Each row is a point. To make a cloud, some directions were put in groups of two or more. Within a group, all points are equally far from the middle, so they leave a hole (a ring in 2 directions, a hollow ball in 3). The other directions are filled evenly. Then the cloud was stretched, turned, moved and blurred a little. How many holes are there, and how many directions does each take, smallest first?

Cloud (14 x 2):
[[ 29   9]
 [-64 -13]
 [ 34  17]
 [-42 -45]
 [ 18 -36]
 [-10  -5]
 [ -8 -19]
 [-67 -19]
 [ 36  43]
 [-40 -21]
 [  1  32]
 [-90  54]
 [-59 -22]
 [ 17 -50]]
Holes: 0

Cloud (14 x 2):
[[-37 -30]
 [-61  -6]
 [-13 -81]
 [ 13  42]
 [-49  15]
 [ 13 -22]
 [ -4 -28]
 [-37 -37]
 [ -8 -81]
 [ 69 -27]
 [-34 -14]
 [-20  21]
 [ 67  -2]
 [  6  31]]
Holes: 0

Cloud (21 x 3):
[[ 30   4 -86]
 [-12 -34 -13]
 [ 41 -40 -17]
 [ 90  23 -19]
 [ 29  19 -59]
 [-63  -2  11]
 [ 61   9  17]
 [ 34  65 -16]
 [ 23  -6  27]
 [-11 -23 -15]
 [-43  47  71]
 [-33 -16 -10]
 [-31  -3 -27]
 [-66  71   6]
 [ 34 -10 -25]
 [ 32  43  40]
 [ -9  76 -32]
 [-26  41  68]
 [-16  36  31]
 [-18  11  10]
 [-19  68  -4]]
Holes: 0

Cloud (27 x 4):
[[ 27  58  28 -32]
 [ 39 -38  34   8]
 [-10  47 -31 -23]
 [-21   8  31  47]
 [ 51   2 -64 -23]
 [-17 -16 -53  62]
 [  3 -16  60  20]
 [ 43  47  49 -39]
 [-23 -13  59  12]
 [-34 -44 -43 -54]
 [-49  -2 -64 -10]
 [-34 -61 -20 -29]
 [-12 -31 -31 -75]
 [ 71   8  48 -25]
 [-21 -37  51 -10]
 [-26 -11  57  10]
 [-38  13 -60 -18]
 [-34 -37 -64  34]
 [-16 -65 -12  -4]
 [ 72 -16  24 -17]
 [-15   3  45 -76]
 [ 21 -13 -53 -63]
 [-39  36  11 -27]
 [ 40 -12 -15 -74]
 [  0  14   0  70]
 [  1  18 -72 -32]
 [-53  20  15  -2]]
Holes: 2 (2, 2)

Cloud (50 x 6):
[[-51  11 -20 -13 -65  15]
 [-57   3 -43  21 -32  50]
 [ 10   1 -33 -86   0   2]
 [-75 -67 -10  -6   4  -1]
 [ 37 -39   1 -32 -25 -58]
 [-14 -10  -6  28 -29  81]
 [ 36 -24 -18 -37 -23 -62]
 [-92 -39   7 -16  11   8]
 [-49 -37  20 -69 -16  25]
 [-14 -88 -36  -9  21 -38]
 [ 11 -13  10  60  82  -5]
 [ 16 -36 -12  48 -67 -10]
 [-17  53 -52 -29  -3   6]
 [ 35  44  34  17  14 -17]
 [-64  -7  12 -47 -42   4]
 [-69  24   9 -35  50  12]
 [ 38  -4  33  -9  65 -19]
 [ 40 -35 -78  39   6 -37]
 [-25  -2  22 -47 -46  53]
 [-12 -37 -14 -90  -9   1]
 [ 20 -94 -19  31  21 -33]
 [-39 -64  -8 -69   6   3]
 [ 47 -48 -70  41   3 -33]
 [-16 -33 -55 -20 -65  23]
 [-35  40  -7 -13   3 -53]
 [-43  50 -37   4 -28 -15]
 [ 20  29 -26 -67  12  18]
 [ 51  -4  11 -62  18  19]
 [  7  10  -4  80  37  40]
 [ 31  48  25  34  -1 -16]
 [-90 -11  15  -9  11 -22]
 [-32  19 -40  67 -24 -19]
 [-16 -51  -2 -84  11  17]
 [ 75 -13  20 -25   3 -20]
 [ 24 -10 -90  -1 -15 -27]
 [-11  14  34 -13 -41  60]
 [-36  48 -55   5  -7  28]
 [-44  55 -38 -11 -21   4]
 [-40 -75 -21 -53  17   4]
 [ 29  34 -45 -40   6  32]
 [-39  -6  -7  48  27  73]
 [-38 -19 -11  91  26 -21]
 [ 47 -49  43 -20 -19 -24]
 [-24   0   2  48  70  50]
 [-19   8  45  14  76  21]
 [-41   3 -79  20  50   8]
 [ -3 -23 -16 -77 -43  26]
 [ 29 -12  25 -14  80   1]
 [-87  -7 -28  18  48  19]
 [-28  42 -68  15 -11  -9]]
Holes: 3 (2, 2, 2)

Cloud (87 x 8):
[[  -6   24  -63  -51  -42   11   72   37]
 [  -2   18  -11  -25   28   76   31  -12]
 [  29  -57   55  -42  -29   -7   50   19]
 [  31  -38  -29  -68   -5   26   36   35]
 [ -41   39  -48  -48  -23   34   62   27]
 [  24  -73   10   19  -46  -29    9   18]
 [ -13   10   59  -56   -2   29  -55    7]
 [ -27   16  -67   -8  -45    3  -16    1]
 [  31  -60  -11  -53   39   14   67  -18]
 [ -30  -19    0  -35   -7   19  -99    3]
 [   1    5   53   27   49    5   72    2]
 [  31   55   44   78   -4  -14   57  -57]
 [ -26   20  -28   11  -26   -1   48   58]
 [   2  -37   41  -93   11    7   27  -13]
 [  -4   64  -33   -4   43  -37  -39   19]
 [ -22  -19  -16  -14  114   35   -7  -20]
 [  44   68  -52    0  -35    5   15   25]
 [  37   37   64   22    5   85    7  -44]
 [   0  -40   86   61   43   50  -36  -44]
 [  50  -45   -9  -47   45  -24   50    7]
 [ -26  -11  -72  -42   30  -32  -34   37]
 [ -34  -31   33  -86   30   -3   20   22]
 [ -27   78  -46  -40   27   -7   20   33]
 [  45  -36   80    2   28    9  -79  -13]
 [  -6   38  -40   62   47    8  -16  -16]
 [ -21   52  -56   10  -20   12   59  -16]
 [   4   46  -27  -17   38  -50  -17   49]
 [ -41  -50   24   11   50   16   41  -49]
 [  -6   58  -19  -15  -54  -71   26   48]
 [  53   60    2   40   23   26   46  -29]
 [ -10   77  -35   48  -28   19   14  -44]
 [  -1   41   50  -25   57   13   60   17]
 [ -17   38  -16   49   14   26  -94  -15]
 [  -5   34  -26  -40   72  -20  -25   34]
 [   1   34   -8   13 -100   41  -44  -18]
 [ -24    2   -3   72  -32   16   14  -26]
 [  27  -57  -28   18   -7   26  -44  -44]
 [  48   36   36    2   25  -37  -46   21]
 [ -27   24   53  -60   23   36   -2   23]
 [ -12  -29    3  -11  -84   44   27   -8]
 [  43   43  -11   28  -49   18   -9   44]
 [  -1   32  -53  -52  -35  -34  -15   10]
 [   8  -44   81  -33   79   31   -3    4]
 [  -8   79  -28   48  -57  -18  -66    8]
 [ -16  -53   55  -26    5  -10  -45   40]
 [  38   44  -43  -13  -21    5   85   -6]
 [ -16  -30   27  -75   69   -8   54   -1]
 [  -6  -19   39   16   29   49   59   15]
 [  48   23   35  -62   15   -9   -5   36]
 [  43   -4    5  -41  -18  -46   72   32]
 [  18  -38    9  -22  -63    1   82   22]
 [  -8   72   22   65  -15   52  -55  -41]
 [ -41  -30  -36    7    7   47  -82   -8]
 [   7   30   51   38   58   -3  -27   21]
 [ -30   35   24   49  -34   55  -53  -24]
 [  37    7   11  -34   -3    7   31  -64]
 [  14  -32   53  -16   -1  -47   18   30]
 [  29  -84   79  -40   11   27  -36   -9]
 [ -34  -20   27  -31   61   33   33  -50]
 [ -34   -6   44  -63   57   40   16  -15]
 [  74   13   -4   -3    5    3  -17  -28]
 [ -15  -26  -77    0   47   21    8   11]
 [ -27   34   43   12   -5   56   21  -71]
 [  13  -15   36  -54  -17   52   92  -40]
 [  -5  -16  -59  -32   35   38    1   50]
 [  36   -6    6  -31  -33   20  -41   59]
 [  -1  -44  -29  -18  -31   56  -25  -24]
 [ -23   25   70   22   -1    7  -22   14]
 [  -2   43  -10   65   37   -8   41  -34]
 [  25   12   14   69  -46   54  -49  -34]
 [  -7  -62    3   -2  -22  -43  -55    0]
 [  16  -32  -32   23  -51  -13   -3  -28]
 [  36  -51   -7  -73   17   25  -51   17]
 [  46  -64  -22  -38   27   28  -32  -21]
 [  44   33  -13   35  -42    8   28   35]
 [  39  -17  -51   27   26    9   11  -17]
 [  26    2   25  -13  -72   66   -2   17]
 [  17   30   64  -27   46   18  -45   19]
 [ -12  -23  -49   27   -3  -10   40   48]
 [  14  -36   23   37    6   89  -57  -16]
 [ -23  -13  -41   26   46   -1   40   39]
 [  26  -35   42  -34  -66    0   71   12]
 [  11   34    7   -8  -69  -47  -21  -19]
 [ -20   -8  -14   50  -35  -21  -71   35]
 [  -2   18    6  -36  -66   64   48   35]
 [  17  -48   32   54   43  -26   51  -43]
 [  61    1   50   54  -32   48  -13  -26]]
Holes: 2 (3, 4)

Cloud (98 x 9):
[[  77  -32   53   18  -18  -39  -21  -63  -63]
 [ -13  -81   32    7  -67  -25  -20   -7  -15]
 [ -89  -15  -15  -11  -22  -33    9   35    3]
 [   5   25    3  -44  -68  -54   39   40   22]
 [ -87   -5  -31  -10    0  -31   25    9  -14]
 [ -27  -40  -27  -28    1  -14  -31   -9  -65]
 [  -7   37  -33   43  -75  -45   74   45  -70]
 [ -46   56   -9   12  -33  -17    5   17   69]
 [ -14 -100  -20  -30    5  -19  -28  -11  -63]
 [  71  -47   -2    4   -8   12  -23  -72  -29]
 [  26   15  -30    4   -7  -58   82  -26  -29]
 [  34   42   15  -15  -97  -18    0   18   57]
 [  47  -81  -17  -22   -9  -28  -40  -71  -22]
 [ -21   10  -54   16   75  -18   11   19    1]
 [ -22  -58   -9   18    9   13   21   18  -77]
 [  -3   -1   70    0  -44  -19   31    7   60]
 [ -56   14   64   30  -60  -50   36    2   43]
 [  43  -17  -51   13  -49  -50   40   49  -48]
 [ -28  -18   -5    2  -62  -31   51   10   55]
 [ -68  -18   32    0  -90  -18   39   40  -53]
 [ -15   42  -46   38   42  -20   40   32    4]
 [  59  -12   -8   20  -11  -23   29  -82  -57]
 [ -46  -29   34   -2  -93   -9   52    2  -64]
 [ -26  -55  -32  -16    9  -17   -7  -62   13]
 [  27   43  -64   -7  -36  -51   57   27   24]
 [  52  -12  -25   52   -7  -30  -23   15   -4]
 [  60  -69  -24    3   20  -33  -38  -23  -85]
 [  -6  -46    4    6  -25  -57   28   55  -13]
 [  22    1   81   32  -35   -1    4   34  -49]
 [  20  -68   95   16  -36  -40   11  -21  -21]
 [ -48  -14   25   25  -44  -69   15   50   18]
 [  19   29   47   36   45    3   22   25   13]
 [   0   37  -23   16  -25    0   -9  -25  -16]
 [  11  -28  -38   12   48   15   10   28  -52]
 [  58  -18   -1   23   24  -15  -55   20   52]
 [ -35  -56   94    7   -9  -46   43  -16   16]
 [ -81  -18   39    1   18  -26   23  -69  -28]
 [ -39  -24    2   -6   -6  -35   29   56  -57]
 [  17  -42    5   38  -14   36   24   -8  -16]
 [ -19  -52    1    8   33   26  -28   -6  -92]
 [  10  -25  -12   -5  -43  -86   36  -31   48]
 [ -49  -48   16   14   -5   45  -17  -26   26]
 [   6   -4   79   25  -10  -29   65  -65   -9]
 [ -49   -1   19   16  -77  -52   82   24  -34]
 [ -73  -49   16   20    2  -17   73  -29  -59]
 [ -19  -34  -19   34  -61  -76   24   28  -53]
 [  20  -33   12   -5   50   44  -33  -22  -46]
 [  13   -1   43    0  -75  -32   13   68   -3]
 [ -20   31  -17  -18  -35    0   73   18  -19]
 [   7  -31    8   12  -83  -36   59   33  -32]
 [  11  -20  -40   16  -30    4  -48   -8  -71]
 [ -68   13  -16  -16   17  -28   18  -12   48]
 [  -4   24  -45   50   43   54   28   39   12]
 [  24   20   -5   22  -62  -51   60   62  -25]
 [  30  -19  -48   21  -47  -36   -8   74    5]
 [  75  -47   19  -14   23   34  -13   16   11]
 [ -20  -22   56   52  -46   17   51    9  -26]
 [ -53  -57  -44  -45    6  -38    8  -12   20]
 [ -40   15  -31    0  -63   -4    7  -25  -60]
 [  25  -78  -26   21   -9    4  -15  -15  -85]
 [ -23  -55   55    1  -42  -42   43  -27   22]
 [  54  -28   61   41  -38  -34  -14  -29    2]
 [ -36   36   19   -4   10  -38   61  -13  -15]
 [   8   -9   42   21   57   48  -12   23   35]
 [  43   38    2  -40    9   11   42    0   25]
 [  -5  -13  -55   33  -13    0   23   36 -101]
 [ -79  -36    3    9  -17   39    7    3    3]
 [ -36   66  -15   11  -20   40   52   22   -4]
 [ -22    2   12   31   48   34   41   35   13]
 [  23  -71   32   -5  -61  -85   10  -80  -57]
 [ -32   -5   33   -7    3   36    9  -47  -73]
 [ -12   21   39   26  -22  -32   68   36   72]
 [ -18   25    2   29   25   35   59   29   43]
 [ -67   52  -11   62    6    5   30   19  -81]
 [  26    1  -73    7  -10  -17   -1   73  -24]
 [  30  -86   14  -22  -32  -11    9    3  -11]
 [ -38  -16   42   48   30   59   30  -24  -33]
 [  39    0    9   44   68   10   29   17   22]
 [  43  -76    8   12  -40 -104   12  -40  -47]
 [   5  -23   -1   23  -10  -84   13   45   37]
 [   6  -49    0   10   15  -22    3  -90    9]
 [  34  -55    9   -2   56    6  -35  -14  -80]
 [  11  -81   41   -1    0  -23   10  -13   59]
 [  27   31   17   69   29  -17   53  -43  -37]
 [  22    5 -103   15  -41   -1  -22   52  -23]
 [ -65  -24    6   -2  -31  -70   62   33  -21]
 [  52   -9   36   43  -72  -14   13   -5   46]
 [  44  -14   30   54  -24  -20  -27  -45  -64]
 [  53  -26   28   36   -4  -33  -34    8   76]
 [ -18  -49    5   37   -7  -44   63  -68  -25]
 [ -41   42    0   64   15  -24   24   12  -72]
 [ -60  -39   25   -5  -19  -20   24   43   70]
 [  46  -51   11   -6   -6   15  -51   44  -10]
 [  64   64   19   31  -31   -2   44   20   34]
 [  20   30   24   82   46   27   26  -14  -25]
 [  -8  -39  -48    5    8   -4   26  -52  -16]
 [  -3    9  -14    4   82   20  -18  -31   36]
 [  20   -8   -1   14   19  -14   76  -45  -11]]
Holes: 1 (6)
